Rows are points. To make a cloud, some directions were put in groups of two or more. Within a group, all points are equally far from the middle, so they leave a hole (a ring in 2 directions, a hollow ball in 3). The other directions are filled evenly. Then the cloud was stretched, turned, moved and blurred a little. Count the holes, and give their numbers of directions, smallest first.
In the rows, 128 means zero.

Cloud:
[[120 195 160]
 [117 165  75]
 [ 79  88 124]
 [134 135 130]
 [126 103 123]
 [ 22  83  90]
 [ 46 201  82]
 [161  99  89]
 [182  93 154]
 [ 72 105 210]
 [ 94 145  56]
 [ 43 111 156]
 [182 111 122]
 [184  96 163]
 [ 47 135 119]
 [ 84 165 130]
 [168 146  75]
 [132 127 191]
 [102 140  67]]
Holes: 0

Cloud (31 x 4):
[[133  64 147 193]
 [ 85 110  80 157]
 [ 35 120 140  76]
 [ 68 169  94 165]
 [ 93 165 122 149]
 [115  67  92 131]
 [ 83 162 195 136]
 [173 117 106 105]
 [114 142 223 133]
 [ 88  63 114 164]
 [117 176 107 195]
 [116 153  58 130]
 [ 64 123  68 163]
 [ 83 216 146 177]
 [ 22 117 152 191]
 [ 76 104 147 114]
 [111 178 173 160]
 [102  59  77 149]
 [ 67 124 140  71]
 [107 118 181 184]
 [102 164  93 221]
 [195 159 182 178]
 [ 99 181 178 159]
 [117  79 142 224]
 [ 97  57  90 156]
 [ 95  99 122 112]
 [102 197 120  86]
 [141 104 152 131]
 [ 45 116 147 170]
 [ 95  58  94 123]
 [ 63 176 172 127]]
Holes: 0

Cloud:
[[ 53 188  39 201 181  66]
 [ 82 135  71  66 173 100]
 [105  82  63 166 157  85]
 [109 185 137 129 169 123]
 [ 39 144  76 165 200 179]
 [ 84 136  42 110 151  32]
 [126 139 113 196 133 125]
 [ 84  98 134 183 171 158]
 [124 105  84 112 126 176]
 [131  83  90 170 183 162]
 [ 66 106  99 166 151 140]
 [ 83 215 160 118 122 137]
 [ 47 135 168 201 108 102]
 [ 30 159  49 146 132 127]
 [147 110 185 126 135 122]
 [102 166  65 108 135 191]
 [ 44 162 131 157 183 149]
 [ 76 176 166 170 141  98]
 [125 129  70 139 185 123]
 [ 76 161  39 115 167  99]
 [ 83 106  64 123 192  28]
 [126  35  94 191 147 126]
 [128 129 193 137  44 138]
 [117 165 138 144  85  68]
 [120 178  94 147 172 112]
 [ 69 164  73 115 167 110]
 [144 198  38 128 135 122]
 [154  84  66 152 106 126]
 [106 169 102 124  64  38]
 [ 97 156  83 130 132 146]
 [134 193  62 147 137 161]
 [108 145 205 166  61 168]
 [ 71 182 120 165  66 154]
 [ 42 190 132 110 131  97]
 [ 53 198  51 143 135  71]
 [153 113 178 119 151  91]
 [146 160 186 156  89 102]
 [ 63 110  70 163 174 176]
 [ 47 116 114  83 115 123]
 [ 56 193 138 148 173 127]
 [113 124 171 134  60 124]
 [133 187 191 169 107 159]
 [132 122 106 104 119 125]
 [113 143 125 192  70 181]
 [ 83 202  26 131 158 173]
 [ 29 105  34 139 168 175]
 [153  93 174 134 126  73]]
Holes: 0

Cloud, 80 rows:
[[152  78 133 121  76  92  88 111]
 [108 126 149 117  68 115 103 136]
 [156 100 106 146  69 114 129  56]
 [129 105  87 166   7  81 115 137]
 [ 49 101  51 152  73  59 134 159]
 [ 91  81 151 176  86  89 177 115]
 [ 91 152  55 128  64 132 151 141]
 [ 43 181 160 126 224 105 182 179]
 [ 56 133 153  62  99 115 109 139]
 [ 58 127  84 153 130 145 124 196]
 [109  57 122 133 101  92  99 141]
 [ 99  80  89 132 131 159 129  85]
 [102 143 211 166 120 148 170 195]
 [173 152 175 112  71 158 131 124]
 [103 140 122 161 175 181 127 167]
 [101  71 167 165  72 140 140  91]
 [130  77 175 161 151  53 118 156]
 [ 95 158 148 148 158 202  87 108]
 [151 147 183 174 146  63 139 146]
 [124  66  97 113  67  88  81 148]
 [131 164 180  73 134 185 104  95]
 [104 103 151 171  29 160 160 123]
 [ 81 101 116  60  67 152 155 154]
 [148  62 110 133  37 116  77 113]
 [189 152 125 152  71 109  74 125]
 [124 110 126  70 149 121  73 115]
 [ 62 144 150 102 121 102 122  84]
 [ 43 157 143  97 108 111 102 134]
 [ 76  60 154 113 188  89 130 135]
 [106 142 163 161  72 178 161 135]
 [131 140  77 137 217 165 122 154]
 [108  84  80 153 115  72 125 159]
 [134 161 136  69 133 120 166 182]
 [ 92 116  99 182  29 152 167 133]
 [117 155 138 186 162  85 150 226]
 [122  84  78 180 158  89 150 200]
 [102  83  85 117  21 169 130  63]
 [130 113 109 140  64 196 106  59]
 [108 133  49 153  57 100 190 122]
 [165  85 146 130 114  95 124  88]
 [ 60 139 121 146 177  96 194 156]
 [140 153 136 115 107 182 167 136]
 [158 164 110 159  62 152 103 179]
 [161 187  56 119 130 118 116 110]
 [137 108 112 104  66  85 162 167]
 [138 150 127 140  66 108 205 127]
 [105  90 125 189  55 120 126 197]
 [133 123 127 180 196 132 146 238]
 [134 163  78 158 153  98 131 181]
 [139 106 200 109 108 131  71 141]
 [123 123 108 108 157 144  47 156]
 [110 132  75 134  32 116  87 106]
 [160  53 180  99 119  78 102 143]
 [107 127 122 149  98  79 134 174]
 [ 47 119  88 114  38 108 100  94]
 [121 141 135  86 212  81 106 176]
 [135 143 154 205  75 113 167 163]
 [117 122 183 188 197 145 158 148]
 [133  68 137 163 134 150  82 172]
 [102  80  38 134 136  46 154 123]
 [160  83 128 100  16  82  93 162]
 [187 111 108 192  83 142 150 130]
 [151  78 167 117  91  97  49 150]
 [201  89  99 177  58  61 132 101]
 [133 131 135 218  65 123 161 157]
 [ 81 174  89 134  81 120 154 118]
 [112 130 101  86 133 151  72 120]
 [ 50  87  73 146 130 106 175 155]
 [115 113 157 137 106 100 127  84]
 [155 159  93 101 225 116 162 174]
 [115 141 102 168 113 152 190 171]
 [153 159 168 114 142 125 145 193]
 [133 101 105 187 229 141 103 166]
 [107  82 161 116  38 165 117 123]
 [104 123 150  73 171 135 130 130]
 [ 91 184 143  95 153 111 136 123]
 [173 146  95  95 140 128  78 134]
 [176 159 128 131 103 145  90 148]
 [ 47 153  99 132 100 123  99 144]
 [158 137 180 135 238 128 116 167]]
Holes: 0

Cloud, 90 rows:
[[145  66 150  83  58 103 131 137 129]
 [ 56 196 121 117 173 125 166 153 191]
 [141 109  62 121 121 136 158  83 138]
 [ 58 123 175 116 174 150 189 139 156]
 [128  98  72 150  74 101 154 160 135]
 [ 94 177 151 162 207 104 102 154 137]
 [118 142 143  59 112 182  85 171  98]
 [134 194 179 138 127 113 135 182 132]
 [162 167 104 115 111 102 140 176 178]
 [ 53  91 108 156  75  99  97 102  84]
 [ 91 196 147 147  84 151 128 146 116]
 [ 94 144 199 116  78 222 143 178  97]
 [137 216 125  79 200 136 103 116 117]
 [125 130 195 164 130 114 183 114 168]
 [139 111 121 112 122 151 180  20 129]
 [125 117 185  98 104  39 190  73 132]
 [ 77 131 101 188 120 100 142 137  80]
 [ 71 144 200 155 115 117 216 180 181]
 [105 215 189 170 136 189 193 100 130]
 [105 154 178 128 115 124 174 100 164]
 [ 75 185 243 129  75 172 218 121 141]
 [125 105 119 178 121 178 202  58 156]
 [139 135 199  77  83 192 141  51 116]
 [103  68  92  89 108 202 110 117  98]
 [ 84 163 122  96 139  88 107  52  90]
 [ 74 114 138  81 168  54 189 121 166]
 [137 140 133  67  84 139 147 109 131]
 [ 78 147  70  32 168 155 114 180 147]
 [122 172 120 149 175  74  67 115  35]
 [102  83 147  34 157  78  84 146 110]
 [101 151 174 125  72  82 103  94 104]
 [210 176 107  71 159  98  77 149 103]
 [ 94 155 196 141  98 179 125 143  68]
 [120  77  76 197 124 183 150 139 143]
 [181 128  86 136 191 114  97 189 120]
 [ 83  60  85 110 119 113 131 188 135]
 [ 88  95 223 168  82 108 172 117 117]
 [115 109 198  75  67 190 235  89 153]
 [115 141 172  45 152 118 111 183 107]
 [117 142 246 118 142 195 121 120 155]
 [161 160 158 146 122 127 188 134 110]
 [144 185  98 102 167  73 160 131 178]
 [129 106 226 146 166 136 132 133 120]
 [169 106  99 140 115 140 165  48 146]
 [ 29 118 136  85 127 138 111 105  88]
 [ 20 133 195 123 149 162 223 122 139]
 [125 101 104  90 146  98  48 146 129]
 [147 150 175  76 120 196  78  82  69]
 [185 154 133  72 129 190  50 211 154]
 [105 121 216  69 104 123 154  81 102]
 [ 86 160  92  96 134 242 120 165 121]
 [139 132 190 150 117 177 124  94  84]
 [100 151 181 122 142  76 108  82  53]
 [ 75  37 163  88 109 180 176 111 109]
 [101  93 228 114  94 112 154 142 121]
 [129 133 201 139 114  34 172 106 119]
 [ 55 133 145 183 138  86 150 126  91]
 [ 98 209 103 139 118 142 138 132 136]
 [ 42  86  88  94 192 123  98 128 111]
 [124  78  94  23  83 125  83 158 124]
 [ 94  62 134  64  64 192 117 134 103]
 [199 136 171  72 120 234 159  46 132]
 [118 137 100 133 147 180 159  92 105]
 [138 141 142  46 110 124 141 226 126]
 [ 55 210 174  97 118 169 192  90 123]
 [ 75  37 134  57 109 155 130 113  92]
 [201 109 137 145 191  94 199  29 132]
 [116 177 190 172 142 137 123  87 127]
 [ 82 149 164 170  66  73 158 121 143]
 [170 126 146  96 121  68  90 161 171]
 [142  87 113 107  87 223 162 190 157]
 [185 121  95  72 175  83 106 111 100]
 [ 98 140 215  90 151 154 102  97  27]
 [139  87 173 214 179 125 127 119  52]
 [ 83 137 235 133  84 150 162  99 145]
 [ 66 154 150 123 200 108 109 165 101]
 [151 116   7 139 142 109 134 172 163]
 [ 93 157 137 105 113 138 137 214  96]
 [ 71 101  96  78 191  86 109 120 118]
 [ 63  77 189  63  99 146 151 100 147]
 [168 117 161  95  48 170 100 127  90]
 [120 168 129 164 137  66 187 125 126]
 [112 115  35 153 152  63 137  69 125]
 [ 69 133 190  89 102  64  89 145 107]
 [107 158  97 153 165 127 180  85 123]
 [ 79  90 133 173  95 165 162 165 127]
 [ 73 101  72 171 158  87 165  94  72]
 [134  96 121 172 161 193 118  98  81]
 [167 120 131 130 119 143 147  93 125]
 [150 107  44  34 204 149 109 107 119]]
Holes: 0

Cloud:
[[167  27 162 153 133 165 147  87 176]
 [210 114 212 186 154  68 108 121 143]
 [ 29 120 130  96 111 120 171 132 146]
 [151 162 212 163 108 163 153 173  99]
 [ 38 136 147  62  66 158  84 116 110]
 [141 124 147 154 203  77 196  68  83]
 [ 74  73 145 140 182 195 121 111 104]
 [ 83 118 125 143 149  81 226  57  96]
 [144 133 160  78  15 117 129  92 126]
 [103 126 137 162  78 147  48 190 133]
 [ 91 123 124 220 197 132 108  86 101]
 [ 57 199 140  59 192 117  99 126 100]
 [119 146 197 183  99 129  92  27 132]
 [147 109 167 115 174 158  58 211 144]
 [ 75 146 169 184 160 150  81  40 149]
 [113 124 154  45 185  69 149 118 149]
 [125 134 209 209 183 156 105 135 133]
 [159 123 216 197 126 137  94  55 105]
 [ 64 204  77 137 106  77 117 122 109]
 [112  63 132 212 120 109 175 105 129]
 [107 152 215 114 203 104  76 123 117]
 [ 25  90 150  70  57 135 140  72 115]
 [ 68 145 122 149 180  97 104  85 172]
 [146 159 216 161 182  85  80 147 137]
 [105  84 147 108 182 144  41  91 125]
 [ 96 200 166  93 111 155 102 180 143]
 [127 161 233 116  62 127 115  71 125]
 [ 86  41 156  96 202  75 106  78 137]
 [170  68 153 162 148 178 133  73 164]
 [174  76 183 212  75 139 180  97 150]
 [ 78 105  97 157  65 147 108  61 184]
 [153 182 195 128 149  73 164  90 139]
 [127  78 180 133 194  88 185  80  78]
 [ 47  49 132 149  94 135 117  30 178]
 [119  70 187 141 216 151 127 134 139]
 [142 175 175  97  29  66 149 104 106]
 [113  74  85  46 151 105 144  76 115]
 [101  93  65 101 128  89 152 189 124]
 [ 79 120  86 118 197 139 137 167 116]
 [129  66 216 147 115 105 116  47 135]
 [207 204 163  77  96  61 110 144 121]
 [126 119 166 147 107 134 143  12 160]
 [ 77 118 113 124 106 191 141 115 130]
 [222 154 190 132 181  87 100 137  88]
 [ 53  52 132  50  76 101 142 114 175]
 [156 143 217 191 149 149 163 134 111]
 [145 177 169 186  94 167 143 181 120]
 [139  57 115 193  84 152 130  84 127]
 [155  94 214 134 166  65 141 139 112]
 [ 98 149 204 120 145  90 135  43 121]
 [ 45  92 102 118  94 159  75  48 152]
 [151 108 166  96 227  97 123  92  60]
 [160  60 140 113 177 114 161  91 177]
 [ 80  83 194 133  80 179 102  61 191]
 [120  62 206  94  49  79 113 134 150]
 [103 110 124 134 182  88  57  82 165]
 [167 155 197 220 170 148 136 143 130]
 [138 108 154 128 115 133  43 229 159]
 [175  61 204 133  48 163 102 134 126]
 [128 214 134  87 109 139  83 172 123]
 [106  25 119 126  79 106  72 108 172]
 [143 147 180  95 116  57 194 140 132]
 [147  62 111  68 133 112 105 175 115]
 [132 112 189 157 149 175 171  79 103]
 [160  86 150 100 106  47 146 190  97]
 [158 112 127 106 153  44 104 149  73]
 [179 153 178 152 134  85 177  50 133]
 [ 80 136 142 108 110 120 145 198  45]
 [131  57 113 129 126 108 171  73 191]
 [ 99 107 194 155 151 185  50  64 177]
 [182  57 143 106 184 131 109 112 144]
 [147  89 232 105 177 115 117 178 129]
 [ 92 185 131 119 197 109 148 132 127]
 [ 32 114 136 121  46 132 138  35 102]
 [135 103 172  74 145  70  63 164 200]
 [ 27 167 159  44 193 108  82 124  79]
 [126 193 192  78 163  85 164  94  89]
 [174  85 135 133 113 100  70 116 110]
 [ 94 135 192  77 167  97  89  51  86]
 [115  59 171  47 152  77 124 147  73]
 [181 183 135  56 109  94  96 183 127]
 [ 94 158 210 106 112  71 107 163 112]
 [187  83 169 117 204  98 160 108 151]
 [108 185 138 133 106 135  24 133 141]
 [175  40 146 162  84  98 187  96 157]
 [161 121 123 123 118  85 176  34  84]
 [ 87  71  86 172 132 115 197  90 141]
 [ 35  98 121  30  90 136 108 141 146]
 [196 175 134  92  78 123  96 150 118]
 [182  87 100 114 102  75 143 111 102]
 [ 99 121 118  70  56 142 152 164  91]
 [131 139 150  72  29 116  75 106 137]
 [113 104 116 165  59  79  73 116 144]
 [136 202 144  99 201 133 117 111  94]
 [176 169 125  80 146  48 120 147 148]
 [ 57 147 151  61 103 130  71  71  68]
 [ 79  34 115 119  92 157 158 147 121]
 [ 76 113  94 133  36  73 170  97 146]
 [ 56 102 147 129  49 107 105 171 100]
 [ 43 165 172 137  92  98 119 103  47]
 [166 174 210 113 165 156 113 191  86]
 [ 53 194 123 145 161  60 114 102 107]
 [198 111 154 112 161  70 159  77  81]
 [ 97 217 195 117 113  77 110 132  99]]
Holes: 2 (2, 6)
